Each row of a before or after table is a point. The points were changed in one or more steps. Then noise was added and the rows were shuffled. The steps act on columns, c1 being the first. Write out the steps. A step turns or swaps two columns, mirrors them in a line or flattens them onto one, adds a multiple of one to another, or multiplies or shifts one. Angles are multiples of 10 degrees, from the lower column toward the higher: turns from -170 to 170, lines from 10 to 170 but not 90. Use the fewest steps. Two steps may share a column if one is a turn and the other turns, adds or multiplies; they go together, in the order done. Otherwise the lowest column goes first.

Before (13 x 3):
[[-0.02 -0.11  1.07]
 [-0.20 -0.20  0.29]
 [ 0.72 -0.36  0.01]
 [ 0.71 -0.27  0.99]
 [ 0.72  0.26  0.43]
 [-0.37 -0.37 -0.08]
 [ 0.90  0.48 -0.06]
 [-0.13 -0.05  0.57]
 [-0.19 -0.79  0.44]
 [-0.06  0.02  0.70]
 [-0.39 -0.10  0.05]
 [ 0.18  0.56 -0.08]
 [ 0.14 -0.37 -0.14]]
After (13 x 3):
[[ 0.90  0.36  0.19]
 [-0.22  0.07 -0.28]
 [ 0.18 -0.38 -0.06]
 [-0.20  0.73 -0.22]
 [ 0.69  1.25 -0.58]
 [-0.05  0.19 -0.68]
 [ 0.13  0.42  0.31]
 [-0.02  0.46 -0.99]
 [-0.38 -0.24 -0.17]
 [-0.12  0.13 -0.54]
 [-0.38 -0.03  0.08]
 [ 0.73  1.01  0.36]
 [ 0.71  0.55 -0.25]]
Steps: add -1 times c1 to c2; turn c2 and c3 by -160 degrees

Before (13 x 6):
[[-0.45  0.44 -0.21 -0.01 -0.39  0.38]
 [-0.55 -0.57 -0.07  0.44  0.53 -0.01]
 [-0.05  0.05  0.68 -0.07 -0.62 -0.26]
 [ 0.39  0.61 -0.39 -0.25  0.49 -0.66]
 [ 0.32 -0.38  0.53 -0.25 -0.67  0.62]
 [ 0.32  0.26 -0.25 -0.08 -0.67 -0.11]
 [ 0.07 -0.36  0.68  0.89 -0.70  0.55]
 [ 0.23  0.46 -0.41 -0.32  0.45  0.25]
 [-0.37  0.12  0.77  0.67  0.12 -0.26]
 [-0.09  0.56  0.10  0.50 -0.61 -0.46]
 [ 0.11 -0.25  0.02  0.59  0.26  0.06]
 [-0.08  0.31 -0.49 -0.12  0.37  0.12]
 [ 0.00  0.37 -0.52  0.18  0.15 -0.10]]
After (13 x 6):
[[ 0.10  0.07  0.65  0.67  0.76  0.53]
 [-0.15  0.47 -0.48  0.18 -0.03  0.10]
 [ 0.02 -0.28 -0.28  0.07 -0.65 -0.33]
 [ 0.05  0.37 -0.03  0.61 -0.16 -0.01]
 [-0.29  0.65 -0.72 -0.09 -0.07 -0.21]
 [-0.03  0.01  0.92  0.78  0.38 -0.03]
 [ 0.24 -0.45  0.31 -0.66 -0.44  0.08]
 [ 0.34  0.18  1.51  0.28  0.02  0.38]
 [-0.51 -0.74  1.79  0.60 -0.16  0.03]
 [-0.67 -0.77 -0.03 -0.72 -0.14 -0.20]
 [ 0.45 -0.08  0.87  0.55 -0.79 -0.03]
 [ 0.58  0.76 -0.67 -0.02 -0.17 -0.53]
 [-0.27  0.00 -0.18  0.20 -0.59  0.54]]
Steps: mirror c1 and c6 in the line at 130 degrees; turn c2 and c5 by -50 degrees; multiply c4 by 2; turn c3 and c4 by -50 degrees

Before (13 x 9):
[[ 0.47  0.24 -0.46  0.00  0.44 -0.39 -0.08 -0.05 -0.08]
 [-0.08  0.25  0.10  0.38  0.41 -0.18  0.10 -0.69 -0.65]
 [ 0.14 -0.09  0.01 -0.10  0.40  0.57 -0.14 -0.55  0.36]
 [-0.74 -0.50  0.36  0.83 -1.06  0.26  0.02  0.03 -0.32]
 [-0.32 -0.33  0.23 -0.67 -0.27 -0.56  0.52  0.42 -0.51]
 [-0.20  0.19 -0.18 -0.47 -0.61  0.19 -0.53  0.31 -0.87]
 [ 0.30  0.28 -0.45 -0.26  0.58 -0.55  0.02 -0.57 -0.42]
 [-0.73 -0.50  0.37  0.21 -0.51 -0.11 -0.36  0.53 -0.36]
 [-0.89 -0.35 -0.54 -0.14 -0.47 -0.08  0.13  0.40 -0.74]
 [ 0.23  0.74 -0.40 -0.05  0.27 -0.19 -0.03 -0.28 -0.17]
 [ 0.49 -0.37 -0.15  0.19  0.00 -0.42  0.32 -0.77 -0.23]
 [ 0.11  0.61 -0.06 -0.26  0.06  0.22 -0.12 -0.72  0.78]
 [-0.17 -0.28  0.02  0.23  0.06 -0.54 -0.24 -0.96  0.03]]
After (13 x 9):
[[-0.50  0.25  0.33  0.46  0.01 -0.42  0.03 -0.57  0.35]
 [-0.45 -0.08  0.56  0.36  0.66 -0.19 -0.03 -0.40 -0.53]
 [-0.36 -0.32 -0.26  0.36  0.69 -0.40 -0.36 -0.03  0.18]
 [ 0.12  0.29  0.54  0.42  0.11 -0.54 -0.62 -0.73 -0.01]
 [-0.52  0.07 -0.54 -0.23 -0.96  0.20 -0.40  0.04 -0.72]
 [ 0.00  0.72 -0.58  0.20 -0.75 -0.09  0.07  0.28 -0.97]
 [ 0.21 -0.04  0.15  0.12  0.65  0.58  0.26 -0.52  0.37]
 [-0.20  0.50 -0.46 -0.70 -0.43 -0.55  0.14  0.03 -0.43]
 [ 0.25  0.74  0.77  0.18 -1.71  0.25  0.21  0.44 -0.55]
 [-0.27 -0.73 -0.18  0.38  0.42 -0.19 -0.15 -0.28 -0.18]
 [ 0.17  0.74  0.17 -0.35 -0.82 -0.09 -0.42  0.56 -0.57]
 [-0.51 -0.25 -0.23  0.39  0.92 -0.56 -0.36 -0.64 -0.14]
 [ 0.52 -0.78  0.06  0.15  0.10  0.21  0.04 -0.75  0.34]]
Steps: turn c1 and c9 by -130 degrees; turn c2 and c9 by -160 degrees; turn c4 and c8 by 30 degrees; turn c3 and c4 by -50 degrees; multiply c5 by 1.6; add 0.7 times c6 to c7
